Each row is a point. Each copy is the shape, with its points in the same order, turned, moved and blurred by noise. Is it also mirrored, or only turned?

Shape (6 x 2):
[[  0   7]
 [ 29  -5]
 [ 32  39]
 [ -6 -28]
 [ -5 -24]
 [-30  37]]
Copy 1 (6 x 2):
[[  0  16]
 [-24  36]
 [ 13  60]
 [-28  -9]
 [-26  -1]
 [ 39   5]]
Copy 1 is: mirrored
Copy 2 (6 x 2):
[[ -2  11]
 [-13 -19]
 [-50  10]
 [ 27  -9]
 [ 26  -3]
 [ -5  52]]
Copy 2 is: mirrored

Shape (7 x 4):
[[-16 -24  -8   0]
 [ 21  11 -17  -8]
 [-18  20   2  -7]
 [ -9  36  10  -4]
 [ 12  -2 -11  18]
 [-21  38   7 -51]
 [ 23 -21  36 -15]]
Copy 1 (7 x 4):
[[-24  12   6  31]
 [ 13  12   7  -7]
 [-25   5 -10 -12]
 [-22  -8 -11 -26]
 [ 12  -5  -2  18]
 [-42  22   7 -49]
 [-15 -24  46   7]]
Copy 1 is: mirrored
Copy 2 (7 x 4):
[[-29 -12  -7   6]
 [ 14   7 -28  -9]
 [-15  31  -4   7]
 [ -2  40  -3   6]
 [  7  -5  -4 -18]
 [-15  52 -36  35]
 [ 15 -16   7  39]]
Copy 2 is: mirrored
Copy 3 (7 x 4):
[[-16   8 -17 -13]
 [  2 -36   5 -21]
 [-22  -6  27 -24]
 [-19 -17  43 -17]
 [-15 -27  -5   4]
 [  0   2  50 -60]
 [ 34   5  12  13]]
Copy 3 is: mirrored

Shape (11 x 8):
[[ -1   3  -2  -4   7  -8   0  10]
 [-19   0  -9 -60   7  -9 -15   6]
 [  3   2   0  19   8  33  -2  -4]
 [ -2 -12   1  15  14   4  10   0]
 [ -1   4  -2   8  -5  -4   1  -3]
 [ -3   5   4  16  -6  10   9 -14]
 [-10 -12   4  -1  10  -8 -51 -10]
 [-38   2  -6  17 -10  18   7  12]
 [ -1 -19 -17  15 -30  -7 -18  12]
 [ -2 -12  11  -1 -19   9   5   9]
 [ -2  11   6  -4   4  -6   3  16]]
Copy 1 (11 x 8):
[[  0 -10  -2 -16   1   7   3   2]
 [  8   4  11 -55 -17  -9 -29 -12]
 [  7  -9   8  32  -2   9 -10   6]
 [  0 -19  -4   9   5  21   1  -7]
 [-10   0  -5   1  -3   4   6   2]
 [-13   4  -4  18   0  15  -2  -3]
 [  4 -19  -1  -2  -5 -39   0 -25]
 [-34 -20   3  14 -17  13 -20   9]
 [-15 -17  -7  -1 -37  -1  25  -2]
 [-13  -4  21   1 -14  14  12  -9]
 [ -6  -9   5 -14   7   9   4  10]]
Copy 1 is: only turned
Copy 2 (11 x 8):
[[ -2   0   4   9  11   4   1  -2]
 [-29  22 -19 -13   2  28 -23  14]
 [ 28 -28 -10   6  -9   8  17  -9]
 [ 11  -1  -2   7   0  -8  22  -9]
 [ -2 -15  11   7   0   0   7  -6]
 [ 11 -20  11   3 -15   1  13 -13]
 [ -8 -22 -29 -14  10 -25 -20   3]
 [  6 -20   4  10 -16   4  26  32]
 [-23 -35   5  -6  22  -3  24   6]
 [  5 -11  14 -18   6   8  17   4]
 [  6   0  11   9  10   7  -5   5]]
Copy 2 is: mirrored
Copy 3 (11 x 8):
[[ -8   8  -2  -8  -2   4  -3   5]
 [-13 -28 -24  -5  12  45 -10  11]
 [ 20  35   0   1   5  -1  14 -17]
 [ -7  18   6   5   7 -13   2 -11]
 [  5  12   4  -4 -11  -2 -11  -5]
 [ 13  13   3  -6  -8  -9   1 -22]
 [ 18   8  29  -3  20  32 -22  10]
 [-13  28   4   1 -18  20   3 -35]
 [  9  11  16  26 -32  11 -17   6]
 [  5   1  11   8 -17   4  17  -8]
 [ -9   7   0 -17  -9   7   6   6]]
Copy 3 is: only turned
Copy 4 (11 x 8):
[[ -4  -5   1  -3   4  -5   4   1]
 [-23  -8   9 -37  36 -12   4  35]
 [-21   9 -15  18   3  14 -19 -18]
 [ -7  -1 -23  14  -1  -6   1  -8]
 [ -2   7  -2   7  -6  -4  -5   2]
 [ -6  22 -12  17  -4   2  -8  -3]
 [-11 -15   7   0  12 -30 -47   7]
 [-35   8  -3  36  -4   1   5  18]
 [ -1 -15  -1  12 -28   6 -22  28]
 [  3   2 -13  17   8  11  -7  21]
 [ -2  -3   8   6  12   0   9   2]]
Copy 4 is: mirrored

Shape (15 x 11):
[[  2  25 -25 -34  37 -10 -48  28   7  14   6]
 [ -5  20  12 -24  14 -14 -45  -4  -4  30 -28]
 [-13  23  15 -10  20  30   8 -28   0  14 -34]
 [ -2   9  -6 -46 -12  34   3  12 -28 -14  -3]
 [-20 -13 -11 -16  -2 -12 -43  25 -43 -24 -36]
 [  9  10 -18   7 -13   0  13  -7  -5  37  11]
 [ 14 -14   1 -23   0 -19 -37  39  16  -5 -31]
 [ 12 -16 -20  -3 -14   6 -34 -19  17   3  10]
 [ 22  37 -14   3 -17 -14 -14  36  13  -5  -1]
 [-14 -20  22   8 -14  25 -11  18 -33 -20  12]
 [  4  -4  16   1 -10   7 -46   8  -1  35 -29]
 [  9  22 -28   4  44 -18  10   4 -44  -4 -18]
 [ 39  21 -11  21   8  25 -23  27   7  33  15]
 [ 23 -25  14  14  33  10  10  -5 -34 -22  27]
 [ 31 -20  23  12  -2  22 -31  -6 -44  -7  25]]
Copy 1 (15 x 11):
[[ 11  19 -45 -53  -4   6  23  -9   8 -41  -8]
 [ 28  52  -4 -33 -14  11  12  -8  16 -20  11]
 [ 48  18  15   9  21  32  22 -20   9   2   7]
 [  9 -30  11 -27   8  28  29  15   4 -14  36]
 [ -9  24  12 -24 -29  36  17  43 -17 -31   1]
 [-13   6 -18  10   5  -5  11 -23  20  16  23]
 [ 18  15  -5 -30 -26 -18  10  38  14 -25 -14]
 [  1  -5  -9   8 -12  -5 -22 -12  18 -36   9]
 [ 16   3 -46  -7 -16 -27  23  18 -12  -6  21]
 [ -2 -18   9 -13  -1  33 -25  28 -19  11  17]
 [ 26  35  -7 -12 -28  14 -12  12  33  -1  12]
 [-10  14  -7 -12 -12  25  55 -22 -31   6 -15]
 [ 20 -11 -59 -10 -25   4  -1 -19  19  17   7]
 [ -7 -32  15 -20  -7  19 -14 -23 -33  19 -19]
 [ -1 -23   8 -23 -38  25 -36 -14 -15  10  17]]
Copy 1 is: only turned
Copy 2 (15 x 11):
[[ 28  28   5 -18 -28  36 -11  36  -8 -26 -22]
 [  3  29   4 -23  -1  14 -41  29  23  -6 -34]
 [  0  34   2 -17  29 -36 -27  -1  -7  11 -24]
 [ -9  -2  14 -31 -23 -13   3  11 -18  39  -7]
 [-38  16  16  -9 -53 -10 -27  42  17   2  15]
 [  8 -16 -21  17  10   6  -8 -14  12   8 -16]
 [-10   6  17 -40 -17  12  -2  30  34 -28  11]
 [ -4  10 -19 -21 -19  18 -23 -30   7 -15  10]
 [ 34   9  -1  -3 -12  11  12  16  40   9  15]
 [-30   4  43   5 -18  -6 -11 -19   5  22  18]
 [ -3  -1  20 -21   5   8 -54   7  31 -11  -5]
 [ 11  19  -1  31 -34 -39   8  26   6 -19 -33]
 [ 53 -16  20   4   0  14 -16 -16  12 -14   0]
 [-16  11  39  16 -32 -25  19 -44  -4 -16 -20]
 [-11  -4  42   1 -43  -3 -26 -49  17   6 -17]]
Copy 2 is: mirrored
Copy 3 (15 x 11):
[[-43 -31  14  43  30 -11  -2  -2  11 -31 -23]
 [-53 -24  20 -13  14 -23   9 -14  -6 -22 -29]
 [ -6   3 -15 -26   0  -6  50   3 -14 -22 -34]
 [  7  -2 -37  -9  11  -9 -18  17  12 -42  -2]
 [-24  -2   2   7   8 -29 -28 -24 -32 -54  21]
 [-14 -24  -7 -13   8  28   0  27  -9  22  -1]
 [-14 -43   4  20   0 -37 -20 -35   1 -10  -4]
 [  5 -24  35  -3  -8  25  -7 -12  10 -11   3]
 [-23 -19 -12  35 -16   3 -29  -2  -3  11 -27]
 [  0  30  -8  -5 -12 -17 -11   0   5 -17  35]
 [-30 -26  27 -23 -22 -29   3  -1  -6  -8  -1]
 [ -5  12  -8  22  46  -7   1  10 -57 -12 -20]
 [ -9 -22  23  33 -11  -8   0  44   7  17 -20]
 [ 34  38  13   9  31  -9   7   6   1   8  14]
 [ 15  31  37 -15   3 -17 -21  21  13   0  13]]
Copy 3 is: only turned
Copy 4 (15 x 11):
[[  7  30   8  57  18  18  -3  33  12 -21  26]
 [-25  16  12  34  -1  19  -4  28 -30 -21  -4]
 [-15 -14 -10  11  24  42  16 -19 -32 -15 -19]
 [  2  -5 -28  20   1  53  18   8  -6  37  22]
 [  3 -22 -18  27 -27  23 -39  30 -25   6  39]
 [-20  -6  10  30   6  -2  12 -18  18  26 -19]
 [ 18  13   0  15 -38  26 -17  36   8 -17   4]
 [ 23  10  16  12  12   4 -18  15  -2  29 -21]
 [ -7  39  -9  15 -17  10 -15 -10  32   2  15]
 [ 14 -24  18  -1 -19  29  -3 -13 -19  37  38]
 [-14   7  33  26 -24  33 -19  13 -22   0 -17]
 [  2 -19 -34  60   1 -11   3 -24 -10 -16  24]
 [  9  34  33  50  -5  24  -3 -33  19  10  -7]
 [ 49 -22   9  23  -8  -7  28 -33 -24  19  25]
 [ 31   4  28  28 -22   8   5 -19 -42  48  18]]
Copy 4 is: only turned

Shape (18 x 12):
[[-11  27  -6 -25  -1  -6  -4  34   8  21  24  -2]
 [ 14 -12 -11  13  17  28   4   6 -22 -11 -27  10]
 [ 10  -8  10  21   8  17  -4 -14   1 -27 -15 -22]
 [ 36  26  10  -8  23 -30  -1  -5  29 -11   7  -6]
 [ -5 -24  27  -4  27  20  15 -12   2 -31 -10  -2]
 [ 11  40   9 -13  20 -19   8  29  25   4   7 -10]
 [  1   8   0  11  38  17  18 -23 -18 -22 -11  -7]
 [  6  -5  -3   0  19  19  26 -16  -9 -17 -41 -36]
 [-12  -1 -13 -10 -14  27  13 -13 -30 -50 -27  15]
 [ 26  -2  17   4  -1  37  12 -26 -18 -36 -38 -27]
 [ 17 -28   3 -18   1  21  24 -21 -16 -12 -22   0]
 [-14 -13 -49  -2 -37   1  -9  16  -7  -2   7  15]
 [ 28  43  18  -2  -3 -11  -3  33  11  21  35  -1]
 [ 19  25   2  15 -10  17  22 -14  16   9 -28  13]
 [ -1  20  -6  15 -10  14  24 -32 -17  16   3 -11]
 [-40   0  -3  -5 -23 -17 -17  27  -6  10  -5  18]
 [ 14  41  -1 -24   5  -3 -37   4  21  26  10   6]
 [ 24   4  13   7  11  -4  14 -22 -34  -8 -31 -11]]
Copy 1 (18 x 12):
[[-20  13  20 -24  -2  -7 -25  15  19   6  29 -15]
 [ 15 -15  -4 -30  14 -29  44   2   0   1   5  29]
 [  4 -11 -17  -3  18   8  32 -13  -3  -9 -11  24]
 [-43  27   5 -19  14  22  14 -29 -22  10  13   0]
 [  7 -10  -6 -19  27  -6  29 -29  12 -44   8  26]
 [-46  27   7 -21   7  20   7   1  16  13  28  -8]
 [  0 -31   7  -6  24   1  46 -25   9   1  18  17]
 [ -3 -24 -14   1  30 -11  60   4  -3 -22   0  -6]
 [ 44  -7  38 -13  20  -6  46  11  -2 -29   2  21]
 [ 30 -20 -18 -13  38  14  56  -1 -19 -18  -7  13]
 [ 25 -10  -4 -13  33 -24  34 -12 -20 -30  11   2]
 [ 19  21  37   0  -9 -38  -6  27   0  -1 -14  13]
 [-28  23  -7 -25   2  21 -28  10  -5  32  40  -1]
 [ 16  19 -19 -12  -8  -3  46 -10  -4  16  16  -6]
 [ 19 -16  -4  22  -3  -4  26  -8  -6  16  25 -15]
 [ -7  14  24 -14 -39 -13 -12  26  22 -26   8   9]
 [-16  12  16 -44 -16  12 -17 -12   1  25   6 -29]
 [  1 -25  -8  -9   3   0  48  -4 -34  -9  22  14]]
Copy 1 is: mirrored
Copy 2 (18 x 12):
[[ 14 -32   7  -8  -1  17  -1   0  -9  26   5 -38]
 [-12  21 -17  31  16  10  19 -28   4 -28  22 -14]
 [ 13  27   9  20   9  28  23 -18   9 -31 -19   2]
 [ 31  -7  11  14   8  21 -17  25 -15   4 -14  19]
 [ 22  21  25  11  49   7  29 -23  -4 -29  -6  -5]
 [ 34  -6  15   7   8  25 -18  22 -16  15   1 -23]
 [ 18  23  13  18  21  -6  -3 -16  -2 -47  -5 -13]
 [ 23  25   0  13  25   1  10  -1  37 -46  -7 -20]
 [ 33   8 -20  26  -1  -9  56 -35  -8 -50  19 -18]
 [ 28  41 -17  31  21   2  32 -14  20 -48 -32  -8]
 [  2  14 -11   8  29 -20  40 -14  13 -30  -9  -2]
 [ -9 -25  -4   2 -37  11  46 -30   6  -7  25 -13]
 [ 19   0   4  17  -8  23 -16   4 -24  47 -12 -21]
 [ 21  39 -30  -5   2   3  -3 -10   0  -2   5   0]
 [ -1  32  -1  -9 -20 -12   1 -20   2 -19 -21 -26]
 [ -4 -21   1 -25  -8  32  42  -4 -26  -2  24 -39]
 [  9 -33 -24  -3   3  33 -17   3 -26  15 -23  -9]
 [  0  37  -7  25  11  -6  16  14  -3 -37 -14 -13]]
Copy 2 is: only turned
Copy 3 (18 x 12):
[[-42  -2 -15 -10 -16  -3 -12 -13 -16   2  22 -20]
 [ 18  -9 -13  34  -7  -4 -33 -14  24  11 -26   9]
 [ 17  -4   1  25  11 -22  13 -16  21  18 -15   9]
 [ 12  19 -10  25  -3 -42   3 -11 -12   2  43 -22]
 [ 16  10  15  28  29 -11  -9 -13  -7  18 -11  34]
 [-22   5 -28  14  -4 -25  -4 -26 -21   3  37 -19]
 [ 18 -23   8  52  19 -11  -9 -11   1  10  -6   1]
 [ 27 -34  -5  28  27 -11  -7 -28  26  17   5  21]
 [ 27 -28  25   8  -6 -14 -30 -39  -8   8 -42  20]
 [ 46 -13  13  20  26 -12   3 -45  34  16 -17   9]
 [ 39  -8  15   6  15   4 -28 -13  15   0  -3  20]
 [-14 -22  -3 -29 -40 -18 -23   9   4 -12 -31   5]
 [-19  25 -29   4 -10  -5  11 -13 -17  -6  23 -51]
 [ 28 -13 -15  23 -24   5  10 -34  13 -20   8   3]
 [ 17 -37   2  13  -2  19  15  -3   7 -11   0 -14]
 [-25  -7 -11 -24 -45   4  -9  -1 -19  30 -10  12]
 [-26  13   8  13 -39  -8  -2 -20  11   4  40 -38]
 [ 51 -21  -3  26   7  -6  -8 -11  11  25   3 -13]]
Copy 3 is: only turned

Shape (18 x 12):
[[ -6  10  25  -4  16  -5  40 -15   2 -56  -2   4]
 [ -1  54 -13  16  12  26  16  30   8   3 -27 -12]
 [ -2  -6  18  -6  14 -17 -18 -16  17 -10 -14  -1]
 [ -8  -6   9  26  32   6  13  36 -29 -20   5  20]
 [  3 -20 -18 -13   6 -30   5  -8 -12   4  11 -21]
 [-13  -7  15  31  12 -26   8  -3  12  31   5  -7]
 [-14  23  13  43  -8  -2  20  11  30   2 -14  35]
 [ 41  18   9  24   3 -10  44  -7 -27   9   5   4]
 [ 28  -8  11  15  16  21   5  15   5  20  -9 -10]
 [ 15   3 -31  10 -15 -21  -8  16  12  15  23 -29]
 [ 19  12 -25 -10  12 -17  34  26  -8  16 -23   0]
 [-27 -15   2  37 -31   3 -21  19 -23  28 -21 -17]
 [ 42   4 -15 -60   6  37  14  -3  -5   7  24  23]
 [ 27 -17 -25   9 -14  11  16 -33   0  12  -3  -3]
 [  3   4 -19 -27  20  14 -13  -8   8  34  -1  10]
 [-35 -29 -28 -16 -21  14  41  12 -32  12  19 -18]
 [-23 -23 -29   2  12   9  56   3 -11   1 -15 -13]
 [-16  -1  13 -11  -9  29  12  26  14   2  20 -16]]
Copy 1 (18 x 12):
[[ 10 -44 -17  -4  -5  38 -20  12  11 -24 -28  35]
 [ 29 -40 -25 -28 -21 -39  11  12 -19 -10  -4 -10]
 [ 15   9   2  -3 -19  28  -1 -14 -19  -9  -2  16]
 [ 20 -20 -10 -21  -8   7   7  19  49 -15  20  17]
 [  6  11  31  20  -5 -12   1  -6   5 -28 -18  24]
 [  6  12  -2  15  -7  -5  39   1  -1  15  -4  33]
 [ -3  -7 -57  -8   3  -3  10  12 -10  15   9  15]
 [-40 -45   8   0   1 -10  19  23   6  -8   2  20]
 [  8 -25  15 -21   5  -9  26 -20  -1   8  15   5]
 [ -5  10   3   4  -7 -44  21 -28  -4 -32  -7  21]
 [  8 -19  20 -14   9 -41 -11  28 -15 -16   9  18]
 [ 31   7 -17  42  -4 -14  42 -10   5 -16  36 -16]
 [-18 -16  40 -54  40  -2 -11  -9   1 -29 -31 -22]
 [-24 -15  18  22   8 -14  -4 -22  -3   5 -10 -13]
 [ 15  19  26 -26   5 -15   9  -5 -13  -3 -21 -22]
 [ 34 -12  11  32  47 -27  15   6  32 -39 -27  -3]
 [ 33 -25   9  22  27 -29 -14  13  19   7 -22  12]
 [ 33 -19 -14 -20  30  -5  29 -20   6 -27 -16  10]]
Copy 1 is: mirrored
Copy 2 (18 x 12):
[[ -8 -10   8 -47 -20   3  43   0  18  17  52 -13]
 [ 30 -16  -9   7 -11  22  42 -40 -38  21  18  16]
 [ -6  -1 -13 -24  10 -11  32  32  -6  22  -3   2]
 [  3 -23  57 -12  -7   6   7  -4 -15  17  27 -10]
 [-10   3  -5  13  -5 -33  13   7  25  39  -2 -12]
 [  9  22  20   5  11 -24  27   6   6   1  -3  21]
 [ 17 -13  14  -7  12  25  37  -5   3 -33  16  30]
 [ 29  -7  23  -9 -46  -5  23 -16  37  23   5  24]
 [ -3   0  18  -1 -35  -1  22  -2 -18  20 -19  16]
 [ -4   6  -9  46   0  -8  15   0  13  38   0  23]
 [  9 -37   4   7 -10 -13  26 -42  13  28 -10   4]
 [ 13  -7   0  37  -9 -37 -10  17 -29 -19   9  19]
 [ -6  -2 -22 -27 -40  38 -22 -22  18  48 -30 -27]
 [  8  -3 -16  13 -46  -2  26  12  27   5 -19  -8]
 [ 16   6 -18  -5   0   3  10  -4 -10  28 -35 -18]
 [-13  11  -2  27 -18 -31 -22 -39  12  -2  24 -38]
 [-11  -9  10  10 -23 -29  33 -38   4  -7   9 -39]
 [-24  24  -4  -1 -13  15  -8 -21 -21   9  21   4]]
Copy 2 is: only turned

Shape (16 x 12):
[[ 15   0  -5   2 -17  10   8  16  24   0  14   2]
 [ 17   6  19   3  -7  11  -2  -6  -4 -18  -1  -4]
 [-13   9   9   7 -26   1   0 -10 -22 -14 -19  -9]
 [ -4  23   3  14  14  -4   9 -12  -4  -7  -8   5]
 [ -6  -8 -12 -13  -9   3   9  16   9  15  -7 -12]
 [-14  -9 -19   2 -15   9  27  -5   9  11  17  12]
 [ 19  -6 -21   8  14  -4 -14  -6  22 -26  -5  -1]
 [ -8 -10  -7  24  -2  -8  14  -5 -17  12  11   1]
 [  3 -14  12  13  12   0  15 -13  26 -20 -15 -15]
 [-12   1   1   9 -10  10  -6 -12  -1  11   5  -1]
 [  1 -11  -7   4 -14  -3   0 -22  -8 -12  -5  22]
 [  9  -7   0   2  -3 -24   0  -6 -16 -15   8  15]
 [-30  -7 -11  14   0  11  15  -7  -9 -31   9 -18]
 [ -2   9  18   4  -8 -15 -12  -2  12   5  60 -14]
 [-12  -9 -14  -3 -20   7  -3  20   8 -17 -21  32]
 [ -8 -17 -10   3  20   3   9  -8   6   9   2   6]]
Copy 1 (16 x 12):
[[ -2  -4   8 -12  17  -3  -1  13  -2  22  20 -13]
 [ -5   5  -6 -13 -19 -16   6  -8  18  12   7 -11]
 [ -5 -17  -1  -5 -17 -22  16 -13  15 -26  17 -15]
 [-10   2   0  -9  -1  -4 -18 -26  20 -15  10  -7]
 [  7  -3   7   4  24   2  16   0 -12  -7   7  -5]
 [-14  11  20  -3  17   4  -8  18 -16 -13  23 -22]
 [ -2   2 -36  10   5   7 -14  -2   9  14  20   4]
 [-19  -3  17   3  -2  -8 -14   9  -1 -25   3   0]
 [ -2  26 -10  13  16 -21  -2  -6  24  -1  27   6]
 [  6   1  16   7 -10   2  -6  -5   2 -11  11 -13]
 [ -1   8 -17 -12 -17  -9 -12  10  -1 -21  26  -5]
 [-12  -3 -16 -15  -9 -22 -20   7  -5 -12  -2  -2]
 [-24   3  -5  22   4  -9   4  10  24 -22   8 -35]
 [-15  -2  15  21  -7 -27 -31  -5 -20  27 -14 -29]
 [ 20 -21 -20 -21  17   2  -3  18   6 -16  29 -16]
 [ -1  22   2   4  12  11 -15   7   1 -17   2   0]]
Copy 1 is: only turned
Copy 2 (16 x 12):
[[ -7  14  11  -1  23  -2  -2 -12   9 -16 -14   6]
 [ 15  -5   1   1   9  -4  -4 -12 -19   2  -1 -10]
 [  3  -2   1  15   2   8  21   1 -18  24  -2 -23]
 [  2  12 -12   5  -9   5 -17  11 -12  19   2   0]
 [-18   7   9   8  11  -6  18   3  10  -3  11  16]
 [ -8  22   2 -13  28   6  13  11  19  16 -12  15]
 [-15  -9   7 -26 -11  -3 -23 -19   7   1   1  -7]
 [ 13   3  -5   2   7  21   4  17  23  18   4   3]
 [ 10  -6   9 -15 -25 -21   1   2   0   6 -12   7]
 [ -3  -6   5   2  21   5   1  19   0  10  -1  -4]
 [ -4 -10  -9 -21   8  20   7  -6  -7  20  -6  -4]
 [  5  -5 -26 -10   0  23   3 -11   7   6   4  -9]
 [  6  20   6 -13   0 -12  12   8  14  29   6 -29]
 [ 10  -1 -25   8  36 -12 -14  18  29 -22 -13 -26]
 [-28  18  14 -23   3  28  21  -8 -17  -4  -3  -4]
 [ -2   2   0 -21   3  -1  -3  18  12  12  12  18]]
Copy 2 is: only turned
Copy 3 (16 x 12):
[[-16  16 -32   4  22   1  -1  -6   4  14 -10   9]
 [  0  -9 -14  -7   5   3  15   8  12  11   5  30]
 [ 17   0  -2  -3   4  -9  33  20 -13   1  13  16]
 [ 24  -5  -6  -6   2   0   3  14  17 -12  -3   3]
 [ -8  23  -3  -3  18  -5  -3  -8  -8   8  14  -9]
 [ -1  24 -13  25   9  -1  -2 -15 -13 -12 -14   2]
 [  6 -12 -33   4 -14   0 -19  12  11  30   1  -3]
 [ -2   8  13  21   5 -12   9   9   5  -6 -17  -2]
 [  2  16 -10 -21 -24  -4 -13  10   6  12  -8  15]
 [ 15   5   4   8  14   2  12  -6  -4  11  -9   7]
 [  8  -5 -15  20 -16  10  20   5  -9   4  -1   2]
 [-11 -18  -7  17  -4  11   9  23  -1  -4  -3   0]
 [ 13  -5  -2   5  -7 -32  -8   6 -23  -6  -8  23]
 [-12  -9   8  11  42  21 -17  18  -8  17 -34  29]
 [  0  -5 -43  -5   1  -6  25 -12 -20   2   2 -22]
 [  4   3   5   6  -8   1 -11 -14   5   1  -8  -9]]
Copy 3 is: mirrored
